Each row is a point. To make a cloud, some directions were put in groups of two or more. Within a group, all points are equally far from the middle, so they leave a hole (a ring in 2 directions, a hollow ball in 3). The other directions are filled evenly. Then the cloud was stretched, turned, moved and blurred a little. Count the holes, and give their numbers of directions, smallest first.

Cloud, 13 rows:
[[-19  26]
 [ 21 -18]
 [-58  -8]
 [-57   5]
 [ 41  37]
 [-32 -17]
 [-36   8]
 [ 46   9]
 [  5  46]
 [ -3   0]
 [ 28  72]
 [  3 -56]
 [-51 -25]]
Holes: 0

Cloud:
[[ 35  51 -19 -21]
 [ 53  42  45 -15]
 [  8 -53 -13 -14]
 [-17  17 -21 -31]
 [ 67  -3  16 -36]
 [-45 -51  10  34]
 [-45  -1 -37  57]
 [-39  18  17 -15]
 [-23  -4 -43 -16]
 [ 60 -17 -15  11]
 [ -8  34 -23  63]
 [-42 -43  45   7]
 [-35 -10  10 -43]
 [  9 -29  64   3]
 [ 46  15  61  -3]
 [ 11  37 -38 -16]
 [ 44  47 -32 -11]
 [  8 -29  70 -16]
 [ 35 -15  26  42]
 [-56  -3   1  35]
 [  7 -43  29  35]
 [-30  17   7 -32]
 [ 59   7  49 -42]
 [  9  49  -3 -24]
 [ -2 -51  19  36]
 [ 43 -19  -1  44]
 [  5 -35  54  17]
 [-22 -52  27  29]
 [ 50  39 -49  17]
 [ 24  33 -60  51]
 [-60 -15  -1  39]]
Holes: 2 (2, 2)

Cloud:
[[ 34   5   6  23  -9  13]
 [ 13 -39  45 -19 -12  22]
 [ -6 -25  58   1   8   5]
 [-24  25 -77 -36  26   2]
 [-58 -15  -2 -20  69 -33]
 [-28 -48 -14 -53   2 -11]
 [-30  10 -50   8   6 -20]
 [ 16  23  -9  23  39  28]
 [-42  45 -26 -85  26 -19]
 [ 44  17  -9 -50  44   1]
 [ 11 -50  68  -9  51 -49]
 [-63 -31  -6 -15 -27 -15]
 [-22  13 -10   2  -7 -54]
 [ -2   7 -74 -43  16   2]
 [ 19 -63  27  31  67 -19]
 [-46  25  19 -39  23  -9]
 [-43  -2  17   6   0  38]
 [-31  18 -80 -23 -16  39]
 [ 41 -10 -16 -34  15 -20]
 [ 31 -49   8  33  51  -9]
 [-30 -39 -12 -55 -52   1]
 [-14 -44  -5 -60  29  -7]
 [-63 -46   9  -5  -9 -51]
 [ 29 -33  51 -15  15 -47]
 [-18  -7 -72 -16 -35  -9]
 [ -4  25  10   0  26 -40]
 [-54 -31  -3 -54  21 -67]
 [ 28   9 -55 -47  49  15]
 [ 29 -21  37 -14 -52   8]
 [  6  44  16 -14  17   6]
 [-17  47 -36  -3  53   4]
 [-37   1  24 -22  24 -75]
 [-42 -45  -4 -58   7 -68]
 [  6 -38  58  -2   3   6]
 [ 46 -25   5  -7  -5 -26]
 [-53 -27  26 -24  33 -91]
 [-22  15 -20  17  71   6]
 [-51 -25 -17 -55 -19 -11]
 [-35 -18  46  -2  34 -26]
 [-29 -11 -64 -30  67 -33]
 [ 23   1  -7 -57 -56  28]
 [-26  37  -6 -24   7 -32]
 [  3 -44  19  51  55 -21]
 [-46 -43  13  27  41 -41]
 [ 21  12 -57 -52  11   7]
 [-15 -55   3 -54  -9 -26]
 [ 11 -14  53 -32  57   8]
 [  1 -53  72   9  23 -55]
 [-32 -10 -46  18   3 -39]]
Holes: 2 (2, 2)

Cloud (85 x 8):
[[ 43 -27  21 -27 -51  -2 -46 -29]
 [-28 -14  11  56 -26  28   7  49]
 [-30   4   5 -15  21 -40 -18  35]
 [ 52  24  20 -32 -29 -39   4  54]
 [-19 -28  55  75  25 -10  59  16]
 [ 18 -23 -12 -16  -5  32  23 -63]
 [ 17  -5 -19 -67 -21 -27 -25 -36]
 [-33 -22  -8  43 -50 -56 -39 -21]
 [ 35 -14   8 -27  13  17  29  47]
 [  2 -18  60  50 -25 -22  84 -25]
 [ 33 -24 -54 -33 -29  13 -15 -38]
 [-26   8 -17 -16 -75 -53 -24   4]
 [  7 -15  58  77 -11  -7  24 -56]
 [ 26  20   6  18 -52 -20  41  36]
 [ 14 -20 -74   8 -11 -37   6  16]
 [-27 -50 -61  10  13 -61  42 -37]
 [-34 -20  42  78  23  14  57   2]
 [ 48 -10  31 -36 -26 -53  12  61]
 [  6   9 -12 -41 -22 -78  18  -1]
 [ -4  17  34  -3 -70 -49  -2  21]
 [-31  34 -32 -12 -17 -28 -58  25]
 [-35  29 -88  11 -45  -4 -22 -21]
 [-40  -8 -24  56 -50 -27 -40 -29]
 [-16 -12  54  56 -31  12  10 -65]
 [ 32 -14  24 -25  -9 -49  16 -70]
 [  5  55   7  -7  24  -2  16  45]
 [ -7 -28  43 -31 -15 -52  49 -24]
 [ 14 -18  20 -40  -4 -64  42  45]
 [ 18  28  -9  21 -60  30 -66   1]
 [ 15  -4  -7 -23 -20   9 -54 -49]
 [ -9  48 -11  14 -43 -12 -44  51]
 [-67 -16 -34  14 -32 -38   6  34]
 [  6  21 -33 -45 -45 -50  -7  46]
 [ -3  15 -42 -38 -84   4 -45  12]
 [-43 -24   2   3  -6 -16  56 -57]
 [ 27  36 -19 -33  -2   5  44  38]
 [ 15  45  38  -3 -33  32   7 -45]
 [ -4 -62  52  12   6 -67  36 -31]
 [-41  11  50  28  -4  15  53  34]
 [ 32 -52  16 -47 -52 -45 -14 -37]
 [ 11  64   5   4 -17  -1 -20  53]
 [ -2  33  22  -5 -30 -34  50  12]
 [-25  -6 -48 -21 -38  28  22  10]
 [ -9  11 -27  15 -26  15  53 -65]
 [-21  40  43  60  11   8  35  38]
 [ 15  -3  -1 -34 -39 -61 -51 -20]
 [ 26  49  21  24 -60  12  -8  34]
 [ 11 -19  32 -43 -11 -48   2  59]
 [  0 -39 -12 -33 -35   7 -37 -32]
 [-26  38   8 -11 -17  14 -48  65]
 [-14 -46 -51 -11  25 -48   2  -2]
 [ 19  31   2 -30  -9 -58 -14   8]
 [  1  72  21  10 -15  33  15  14]
 [-37  25  16  18  -9 -18 -49  26]
 [-23  25 -48   7  45 -20  -2 -16]
 [ 47 -34  32  32   5   6  62 -43]
 [  4  -2 -74  14 -43 -47 -34  -6]
 [ 32 -49 -11  21  -8 -26 -16 -28]
 [ 65   1  69 -21 -53  12  -1  21]
 [ 46 -20  -1 -27   4 -77  14   1]
 [ 15  35  45  50  17  49  22  23]
 [ 40   6  19   3  21 -31  31 -57]
 [ 11 -13 -37  22  39 -35  57  11]
 [ 37   3  66  49 -41  -8  49 -38]
 [ -2  19  69  40  17  44  45   7]
 [ 50 -42  14 -19 -16   5 -10   9]
 [-19 -42  83  48  -6 -44  35  -4]
 [  5 -35 -35 -15 -34 -48  48 -72]
 [-31  -9 -67   4  31 -41  38 -47]
 [ 72  -6  44  24 -36 -38  10 -18]
 [-17  -3  51  29  15 -67  36  12]
 [-63 -44 -38  39  22 -47  22 -32]
 [ 22   4  42  20 -40 -21  53 -67]
 [-40  27 -13 -26 -28 -40 -25   1]
 [-28  28 -74 -19   8  19 -50 -10]
 [-16  41   4 -27 -27  46 -41 -16]
 [ 15  57   2  17 -61  44 -21  13]
 [ 23  33  -4  35 -55  44 -10 -41]
 [-39 -33  18  33  16 -25  18  61]
 [-32  26 -85 -28 -36 -18 -28  22]
 [  0 -56  -6 -13  11 -36  20  44]
 [  9  34  32 -20 -56 -17  29  16]
 [  2 -14  55  -5  30   7  10  29]
 [-67   2 -23  76 -13 -13  -4 -32]
 [ 19  34  24  -9  21   1  -4  65]]
Holes: 1 (8)

Cloud, 91 rows:
[[ -5  47  -6 -64  31  21  34   8 -37]
 [ 51 -24  27 -19  19 -14 -15 -26 -14]
 [ 29  37  47 -73  70  21 -20  34 -15]
 [ 62 -40 -58  47   0  25 -48 -17  34]
 [-18   5  30 -36  34 -27 -14 -13 -94]
 [-27 -34 -15  74  11  25 -10   3  -2]
 [ 50 -33  32   1  54  42 -63 -65   3]
 [ -2  81  43 -34   2  18 -26 -25 -27]
 [-18  32   1  11 -18 -11 -51 -32 -61]
 [-18 -30 -31  32 -29  42 -75 -28 -33]
 [ 12  20  22 -29  -1  44  30  10  35]
 [-30  -5   2  16  14  69 -49 -17 -11]
 [-14  -3   9  -1   7 -16 -58  16  30]
 [  3 -31  15  19  84  24 -44   2  -8]
 [-23 -10  32  16  25  40  -6 -33 -11]
 [ -1  46 -22 -28  57   9  11   2 -23]
 [-36 -31  -2   8 -17  33  13 -12 -45]
 [ 14   8  38 -47 -21  17 -25  23  50]
 [  1 -25 -29   6  82  12 -25 -42 -61]
 [ 20  27 -56  11  38   8 -15 -14 -27]
 [-39  -4   3  10   9   6   0  44  28]
 [  1 -19  31  -4   7  34 -35 -24  71]
 [ 66 -67   2   6  18  24 -40 -84 -17]
 [-76  63  27  -6  31  12   9  15 -19]
 [-41 -16 -19  -3  30  34 -72 -43  48]
 [ 41 -33 -32   4  24 -23 -38  34   9]
 [-31  49  18 -72 -24  -2  -8 -25 -51]
 [-73  21  -5  -5 -36  35  -5 -65 -46]
 [-43 -19  12   6  -8  18 -33 -55 -46]
 [ 11 -28  37 -18 -21  29  60   0 -19]
 [ 10  43  14 -72  24 -11  -8 -27  16]
 [  7  44   4 -66  24 -19  14 -15 -35]
 [ 14 -14  32 -30  27  57 -18 -51  22]
 [ 37   8  15  26  -1  13  29 -38  -9]
 [  1  21 -14  25  88 -38 -41  54 -36]
 [ 54 -20 -31   4  19  38   6 -19  37]
 [-19  34 -21 -25  47  34 -29  10 -59]
 [ 36 -27 -23 -20  21  26  -9 -29 -11]
 [  1 -44 -31 -14   1  21 -30  14  22]
 [-10 -55  -3  53 -11 -13 -47   0  31]
 [-12  17 -25 -13 -10  15  14  21 -45]
 [-59 -23 -40  31  49 -18 -32 -11 -57]
 [-42  17 -41  38  -1  48 -54 -31  84]
 [  5  22  36  55  -8 -11 -10  34 -10]
 [  6  80  29 -20  14  20   7   1  31]
 [-49  65  20   6  53  -5  37   4 -43]
 [  1 -18 -30 -18  28  16 -46 -84 -85]
 [-10 -24  47 -39  16  37 -24  -6   8]
 [ 36 -10  23 -11 -37  52   9 -54 -24]
 [ 43 -26   3  37  21  62  11 -56  46]
 [  4 -16  52 -48  24  16 -35  35   2]
 [-22  40  15  81  18  29 -15 -12 -20]
 [ -2 -18  21  15 -10  20  22 -55  47]
 [-58   2 -23  34 -44   5  11 -37   6]
 [-33  10  42 -41 -25   9   1   5  34]
 [-45  25 -30  17   2   5 -33  28 -14]
 [-10  55   7  33 -50   9  41   6  55]
 [ 43 -69  11  33  65  24 -45 -32  -1]
 [-41   7  -8  82 -16  33 -26 -39  28]
 [-55  15  12 -13  21  20  -3  -2 -46]
 [-36 -23  31  50  38  10  16  31   4]
 [-33  -4 -49  90 -31   7   6 -19  14]
 [-34  45  -8 -23 -12 -27  -3  31  58]
 [ 26  25  13 -99  52  -7  -6 -18 -62]
 [-44  10  17  15 -90   5   7 -41 -35]
 [-41  72  23 -12  41 -16  14  32 -16]
 [-37  78  -3   3  26 -34  21  24 -81]
 [  4  21  28 -46 -23 -25  33  37 -28]
 [-41   1   1  32   4  54 -40 -22 -28]
 [-18  -1  16 -50  30  43 -65   8  -5]
 [-49 -15   2  18  58  21 -34  21 -63]
 [-52 -16 -16  63 -47  11 -19 -48  -1]
 [-13   9  17  20  85  11  23 -16 -23]
 [  7  63   9  -4   6  21   2 -26 -66]
 [-22  27  21  21   4 -32  51  25  30]
 [ 55  51  28 -98  73  -9  55 -18  -6]
 [  1  30  12  44  28  40  -8 -57  11]
 [-47 -22 -11  17 -17  42 -36 -37 -47]
 [-13  29  25 -83   5  33 -11 -69 -64]
 [ 19  37 -35  -3  52  13 -24 -47 -52]
 [ 21  26 -34 -27  27  29 -34  -1 -33]
 [-47  41  44 -55 -28 -27  15   6   3]
 [ -9 -31 -38  33  36  16 -23  60   5]
 [ 22  11  28   5  67  58  -3 -16  43]
 [ 14  -1  20 -33  12  48 -27  25  11]
 [ 17  -1 -17 -28 -15  40 -10 -53 -86]
 [ 20 -25  26 -29  94   9  24 -58 -66]
 [ -7 -19 -29 -20  53  63 -66 -68  21]
 [-20  13 -27 -19  47  10 -11 -54 -37]
 [-87  58  -2  17  60  15 -39  -4   2]
 [-50  10  33  -7  21  21 -48  15  -2]]
Holes: 0
